Every row gives one point. Each copy is the shape, with its points in the same order, stretched, turned, moved and blurred by noise. Is it also mirrored, or only turned?

Shape:
[[0.006, 0.038, -0.021],
[0.089, -0.040, 0.058],
[-0.015, -0.043, 0.017],
[-0.071, 0.013, 0.013],
[-0.016, 0.012, -0.009],
[-0.030, 0.011, -0.034]]
Copy 1:
[[-0.035, 0.001, -0.028],
[0.079, -0.032, 0.043],
[-0.022, -0.042, 0.050],
[-0.080, 0.010, 0.033],
[-0.041, -0.012, 0.002],
[-0.064, -0.026, -0.008]]
Copy 1 is: only turned
Copy 2:
[[0.005, 0.056, -0.031],
[0.119, -0.028, -0.009],
[0.009, -0.035, 0.003],
[-0.047, 0.022, 0.031],
[-0.006, 0.028, -0.013],
[-0.033, 0.027, -0.028]]
Copy 2 is: only turned

Shape:
[[0.001, 0.004, 0.066],
[0.036, 0.021, -0.006],
[-0.028, 0.044, -0.043],
[0.025, -0.025, 0.048],
[0.009, -0.035, 0.052],
[-0.057, 0.077, 0.008]]
Copy 1:
[[0.033, -0.055, 0.043],
[0.030, -0.023, -0.026],
[0.003, 0.049, 0.002],
[0.018, -0.074, 0.012],
[0.003, -0.072, 0.027],
[0.040, 0.047, 0.046]]
Copy 1 is: only turned
Copy 2:
[[0.025, -0.018, 0.040],
[0.040, 0.022, -0.021],
[-0.028, 0.034, -0.027],
[0.044, -0.030, 0.015],
[0.030, -0.047, 0.013],
[-0.041, 0.041, 0.033]]
Copy 2 is: only turned
Copy 3:
[[0.084, -0.027, 0.010],
[0.033, 0.020, -0.044],
[-0.034, 0.062, 0.014],
[0.059, -0.044, -0.022],
[0.069, -0.056, -0.006],
[0.001, 0.056, 0.052]]
Copy 3 is: only turned

Shape:
[[0.060, 0.031, 0.012, 0.027],
[-0.071, 0.013, 0.008, 0.023],
[0.016, 0.015, -0.024, -0.018],
[-0.012, 0.022, -0.016, -0.022],
[-0.109, 0.042, -0.065, 0.010],
[0.049, -0.039, 0.022, 0.035],
[0.030, -0.018, -0.007, 0.048]]
Copy 1:
[[0.029, 0.063, -0.020, -0.040],
[0.019, -0.003, 0.010, 0.070],
[-0.015, 0.009, -0.036, -0.018],
[-0.002, -0.009, -0.037, 0.008],
[-0.020, -0.016, -0.046, 0.127],
[-0.001, 0.051, 0.033, -0.063],
[-0.006, 0.064, 0.021, -0.022]]
Copy 1 is: mirrored
Copy 2:
[[0.012, 0.013, -0.004, 0.046],
[-0.025, -0.061, 0.050, -0.041],
[0.020, 0.025, -0.001, -0.016],
[0.019, 0.012, 0.022, -0.037],
[0.049, -0.083, 0.050, -0.092],
[-0.044, 0.022, -0.051, 0.038],
[-0.011, -0.015, -0.053, 0.036]]
Copy 2 is: mirrored
Copy 3:
[[0.021, 0.057, -0.013, -0.022],
[-0.032, -0.008, 0.053, 0.047],
[-0.025, 0.011, -0.029, 0.009],
[-0.045, 0.015, -0.010, 0.016],
[-0.083, 0.001, 0.037, 0.118],
[0.058, -0.005, -0.023, -0.030],
[0.046, 0.007, -0.015, 0.006]]
Copy 3 is: only turned
Copy 4:
[[-0.019, 0.063, 0.017, -0.002],
[0.006, -0.028, 0.062, 0.050],
[0.020, 0.008, 0.008, 0.008],
[0.030, -0.007, 0.025, 0.012],
[0.053, -0.038, 0.019, 0.100],
[-0.065, 0.022, 0.009, 0.003],
[-0.051, 0.022, -0.012, 0.017]]
Copy 4 is: mirrored

Shape:
[[-0.004, -0.034, -0.067, -0.048, -0.041, -0.015],
[0.045, -0.054, 0.041, -0.040, -0.057, -0.057],
[-0.038, 0.051, 0.045, -0.004, 0.025, 0.043],
[0.001, -0.063, 0.026, 0.013, 0.006, -0.001],
[-0.024, -0.002, 0.045, 0.011, -0.013, 0.023],
[-0.063, -0.036, 0.025, 0.033, 0.011, -0.051],
[0.028, -0.036, -0.012, 0.021, 0.058, 0.028],
[-0.008, 0.042, -0.066, 0.034, 0.046, 0.015],
[-0.013, -0.058, -0.032, -0.065, 0.027, 0.048],
[-0.029, 0.040, 0.001, -0.064, -0.015, -0.009]]
Copy 1:
[[0.072, -0.019, -0.076, 0.017, -0.008, 0.035],
[0.072, -0.029, -0.021, -0.096, -0.033, -0.045],
[-0.073, 0.050, 0.019, 0.003, -0.015, 0.001],
[0.017, -0.046, 0.019, -0.033, -0.005, -0.025],
[-0.030, 0.011, 0.021, -0.018, -0.034, -0.002],
[-0.011, -0.048, -0.003, 0.012, -0.054, -0.048],
[0.018, -0.020, 0.018, 0.005, 0.061, -0.035],
[0.003, 0.023, -0.017, 0.084, 0.034, -0.021],
[0.010, -0.047, -0.050, -0.005, 0.046, 0.041],
[-0.021, 0.038, -0.068, -0.004, -0.021, 0.014]]
Copy 1 is: only turned
Copy 2:
[[0.022, -0.066, -0.036, -0.034, 0.035, -0.010],
[0.094, -0.029, -0.011, 0.022, -0.031, -0.084],
[-0.059, 0.071, 0.036, 0.002, 0.006, -0.009],
[0.034, -0.023, 0.026, 0.066, -0.007, -0.002],
[-0.010, 0.027, 0.017, 0.025, -0.027, -0.001],
[-0.018, -0.013, -0.042, 0.102, -0.012, -0.027],
[0.033, -0.001, 0.052, 0.047, 0.062, 0.037],
[-0.013, 0.040, -0.025, 0.002, 0.086, 0.052],
[-0.013, -0.076, 0.065, -0.012, 0.062, 0.009],
[-0.030, 0.013, -0.014, -0.036, 0.024, -0.064]]
Copy 2 is: only turned
Copy 3:
[[0.008, -0.014, -0.054, -0.069, 0.017, 0.071],
[0.076, -0.034, 0.004, -0.010, -0.053, 0.050],
[-0.051, 0.033, 0.034, -0.049, 0.014, -0.018],
[-0.001, -0.038, 0.000, 0.006, 0.015, 0.010],
[-0.032, 0.010, 0.018, -0.009, 0.000, 0.006],
[-0.037, -0.064, -0.012, -0.033, -0.024, -0.035],
[-0.004, -0.014, -0.006, -0.007, 0.081, -0.011],
[-0.020, 0.016, -0.051, -0.069, 0.070, -0.039],
[-0.010, -0.039, 0.012, -0.051, 0.055, 0.063],
[0.006, 0.010, 0.019, -0.101, -0.017, 0.028]]
Copy 3 is: only turned
Copy 4:
[[0.007, -0.010, -0.028, -0.011, -0.092, 0.095],
[0.027, 0.047, 0.050, -0.090, -0.057, 0.033],
[-0.033, 0.027, 0.002, 0.032, 0.035, 0.038],
[0.021, -0.024, 0.041, -0.017, -0.020, 0.017],
[-0.013, 0.012, 0.044, 0.004, 0.004, 0.031],
[-0.041, -0.013, 0.041, 0.002, -0.053, -0.030],
[0.053, -0.034, -0.019, 0.007, 0.001, 0.008],
[0.011, 0.008, -0.071, 0.084, -0.016, 0.011],
[0.013, -0.060, -0.032, -0.027, -0.010, 0.081],
[-0.039, 0.044, -0.020, -0.010, -0.012, 0.064]]
Copy 4 is: only turned

Shape:
[[0.121, -0.005, 0.005, 0.047, -0.032, 0.068, -0.013, -0.012],
[0.035, -0.003, 0.033, 0.020, 0.014, 0.078, 0.024, 0.004],
[-0.029, 0.029, -0.003, 0.021, 0.020, -0.002, 0.009, -0.036],
[-0.048, 0.047, -0.022, -0.007, -0.025, -0.006, -0.016, -0.001],
[-0.007, 0.031, -0.018, -0.003, 0.036, -0.025, 0.012, 0.034],
[0.091, 0.023, 0.001, -0.023, -0.001, 0.059, 0.003, -0.040],
[0.039, -0.037, 0.030, 0.012, -0.028, 0.049, 0.026, 0.006],
[0.066, 0.012, 0.046, -0.004, -0.018, -0.047, -0.044, 0.002],
[-0.002, 0.012, -0.029, -0.023, 0.000, -0.016, 0.036, -0.052],
[-0.068, 0.005, -0.040, -0.047, 0.041, 0.022, -0.014, -0.035],
[-0.048, -0.008, -0.052, 0.004, 0.021, 0.003, 0.015, 0.015],
[-0.049, 0.010, -0.055, -0.065, 0.001, -0.012, 0.001, -0.012],
[0.043, -0.076, -0.004, 0.052, 0.019, 0.083, -0.002, -0.009]]
Copy 1:
[[0.028, 0.013, -0.002, 0.024, 0.042, 0.135, -0.050, 0.060],
[-0.049, 0.021, 0.052, -0.020, 0.040, 0.082, -0.028, 0.019],
[-0.039, 0.022, 0.025, 0.016, 0.008, -0.010, 0.011, -0.046],
[-0.013, 0.045, -0.013, -0.049, -0.011, -0.026, -0.022, -0.063],
[-0.015, 0.051, 0.019, -0.039, 0.024, -0.028, 0.026, 0.009],
[-0.039, 0.042, -0.021, 0.018, 0.004, 0.100, -0.029, 0.038],
[-0.018, -0.004, 0.035, -0.034, -0.002, 0.089, -0.022, 0.016],
[0.004, -0.019, -0.030, 0.003, -0.011, 0.012, -0.031, 0.084],
[-0.032, 0.038, 0.005, 0.011, -0.052, 0.022, 0.031, -0.045],
[-0.062, 0.035, -0.026, -0.062, 0.006, -0.012, 0.040, -0.094],
[-0.005, 0.037, 0.024, -0.064, 0.020, 0.001, 0.046, -0.071],
[-0.023, 0.050, -0.029, -0.076, -0.034, -0.017, 0.037, -0.080],
[-0.003, -0.023, 0.036, -0.024, 0.076, 0.115, 0.019, -0.011]]
Copy 1 is: mirrored
Copy 2:
[[0.058, 0.012, -0.026, 0.059, 0.036, 0.064, 0.058, 0.060],
[0.020, 0.029, 0.023, 0.015, 0.032, 0.053, 0.082, 0.035],
[-0.024, 0.026, -0.009, -0.007, -0.006, -0.031, 0.059, -0.022],
[-0.048, 0.010, -0.029, -0.038, -0.030, -0.018, 0.003, -0.016],
[-0.018, -0.022, -0.008, -0.059, 0.010, -0.060, 0.034, 0.009],
[0.057, 0.051, -0.016, 0.000, 0.017, 0.058, 0.025, 0.012],
[0.015, -0.013, 0.039, 0.021, 0.000, 0.055, 0.053, 0.029],
[0.040, 0.013, -0.006, 0.002, 0.032, -0.060, -0.016, 0.059],
[0.015, 0.011, 0.004, -0.041, -0.053, -0.012, 0.039, -0.043],
[-0.045, 0.017, -0.010, -0.053, 0.005, 0.023, 0.005, -0.080],
[-0.044, -0.048, -0.013, -0.046, -0.011, -0.003, 0.051, -0.040],
[-0.020, -0.021, -0.007, -0.075, -0.042, 0.007, -0.010, -0.067],
[0.019, -0.044, 0.029, 0.047, 0.066, 0.080, 0.101, -0.002]]
Copy 2 is: only turned
Copy 3:
[[0.093, 0.001, 0.050, 0.064, -0.075, 0.094, 0.004, 0.027],
[0.075, -0.026, 0.013, 0.040, 0.029, 0.091, 0.019, -0.016],
[0.001, -0.007, -0.002, 0.038, 0.011, -0.002, -0.010, -0.054],
[-0.016, 0.020, -0.035, 0.033, 0.002, -0.019, -0.001, 0.000],
[0.019, -0.035, -0.025, 0.049, 0.011, -0.049, 0.027, -0.012],
[0.106, 0.044, 0.024, 0.045, -0.028, 0.042, 0.027, -0.006],
[0.044, -0.029, 0.039, 0.006, -0.001, 0.082, 0.017, 0.006],
[0.046, -0.001, 0.067, 0.043, -0.017, -0.018, -0.026, 0.052],
[0.013, 0.019, 0.013, 0.015, -0.018, -0.025, 0.029, -0.063],
[0.032, 0.017, -0.073, -0.027, 0.034, -0.019, -0.007, -0.070],
[0.001, -0.046, -0.055, 0.006, -0.013, -0.016, 0.020, -0.047],
[0.012, 0.024, -0.065, -0.024, 0.006, -0.052, 0.028, -0.039],
[0.080, -0.068, 0.016, -0.005, -0.044, 0.114, -0.020, -0.033]]
Copy 3 is: only turned
Copy 4:
[[0.059, 0.039, 0.034, 0.061, -0.099, 0.056, 0.035, -0.027],
[0.004, 0.006, 0.002, 0.006, -0.062, 0.043, 0.042, 0.002],
[0.014, 0.013, -0.032, -0.024, 0.012, 0.020, 0.002, -0.051],
[0.010, 0.029, -0.062, -0.019, 0.007, -0.033, -0.028, -0.027],
[0.010, 0.027, -0.023, 0.002, 0.042, -0.014, 0.013, -0.004],
[0.060, 0.064, 0.007, 0.058, -0.059, 0.097, 0.010, -0.022],
[-0.003, 0.005, -0.022, 0.040, -0.068, 0.036, 0.021, -0.008],
[-0.013, 0.061, 0.034, 0.050, -0.020, 0.016, -0.023, -0.048],
[0.034, 0.029, -0.061, 0.017, 0.016, 0.040, 0.013, -0.063],
[0.028, -0.010, -0.059, -0.024, 0.042, 0.040, -0.040, -0.009],
[0.035, -0.028, -0.058, -0.002, 0.041, -0.018, 0.003, -0.015],
[0.023, 0.023, -0.085, 0.018, 0.055, 0.013, -0.036, -0.027],
[0.058, -0.056, 0.005, 0.036, -0.059, 0.056, 0.025, -0.004]]
Copy 4 is: mirrored

Shape:
[[0.044, 0.031, -0.050, 0.019, 0.032, -0.056, -0.002, 0.035, 0.002],
[0.004, 0.057, 0.030, 0.049, 0.005, 0.042, 0.001, -0.005, -0.008],
[0.059, -0.005, 0.003, 0.044, -0.033, 0.003, 0.010, 0.044, 0.007],
[0.026, -0.020, 0.009, 0.007, 0.062, 0.038, -0.025, 0.038, 0.018],
[-0.010, -0.043, -0.002, 0.000, -0.013, -0.036, 0.036, -0.060, 0.038],
[-0.047, 0.006, -0.003, -0.019, -0.041, -0.042, -0.062, 0.033, -0.025],
[-0.007, -0.001, -0.056, -0.037, 0.028, -0.024, 0.032, -0.032, 0.020],
[0.013, -0.031, -0.071, 0.048, 0.050, -0.030, -0.039, -0.064, -0.002],
[-0.023, 0.048, 0.037, -0.067, 0.008, 0.007, -0.047, -0.008, 0.028],
[0.041, 0.007, -0.023, -0.058, -0.054, -0.005, 0.034, -0.027, 0.008],
[0.027, 0.035, -0.074, -0.036, -0.032, -0.014, 0.031, -0.005, 0.050],
[-0.017, 0.014, 0.000, -0.019, 0.040, -0.047, 0.009, 0.026, -0.040]]
Copy 1:
[[-0.035, -0.001, 0.003, -0.047, 0.010, -0.021, -0.030, -0.096, -0.051],
[-0.004, -0.030, -0.005, -0.021, 0.017, 0.076, -0.041, 0.028, 0.041],
[-0.019, 0.021, -0.034, -0.052, -0.004, 0.052, 0.036, 0.022, -0.059],
[-0.008, -0.063, 0.019, -0.091, 0.026, -0.046, -0.017, 0.060, -0.014],
[-0.012, 0.001, 0.049, 0.109, 0.010, -0.012, 0.016, 0.018, -0.046],
[0.029, 0.107, -0.027, 0.002, -0.017, -0.021, -0.024, -0.012, 0.025],
[-0.026, -0.045, 0.046, 0.058, 0.001, -0.064, 0.020, -0.054, 0.001],
[0.040, -0.046, 0.089, 0.011, -0.063, -0.031, -0.052, -0.076, -0.062],
[-0.047, 0.046, 0.029, 0.013, 0.027, -0.063, -0.037, 0.062, 0.064],
[-0.035, 0.046, 0.031, 0.059, -0.025, -0.017, 0.099, 0.003, -0.002],
[-0.095, -0.003, -0.014, 0.040, -0.043, -0.038, 0.065, -0.053, -0.023],
[0.030, 0.010, 0.021, -0.009, 0.065, -0.027, -0.036, -0.049, 0.031]]
Copy 1 is: mirrored
Copy 2:
[[0.003, -0.001, 0.002, 0.094, 0.068, -0.046, -0.024, -0.039, -0.022],
[0.001, -0.040, -0.049, 0.009, 0.025, 0.035, -0.004, 0.051, -0.039],
[0.041, -0.037, 0.018, 0.060, 0.042, -0.044, -0.004, 0.043, -0.033],
[0.002, -0.038, -0.057, 0.053, -0.002, -0.041, 0.023, 0.020, 0.040],
[-0.003, 0.080, 0.038, -0.013, 0.018, -0.020, 0.039, -0.019, 0.006],
[-0.031, 0.027, 0.012, 0.019, 0.050, -0.029, -0.093, 0.012, 0.010],
[-0.014, 0.025, 0.025, -0.016, 0.028, -0.013, 0.029, -0.087, 0.009],
[-0.072, 0.038, 0.022, 0.100, 0.001, 0.005, 0.022, -0.003, 0.008],
[-0.036, 0.007, -0.058, -0.075, 0.015, -0.047, -0.021, -0.007, 0.000],
[0.008, 0.005, 0.060, -0.055, 0.012, -0.036, 0.012, -0.040, -0.031],
[-0.009, -0.006, 0.061, -0.026, 0.071, -0.047, 0.036, -0.077, -0.033],
[0.012, 0.019, -0.031, 0.026, 0.038, 0.000, -0.070, -0.059, 0.012]]
Copy 2 is: only turned
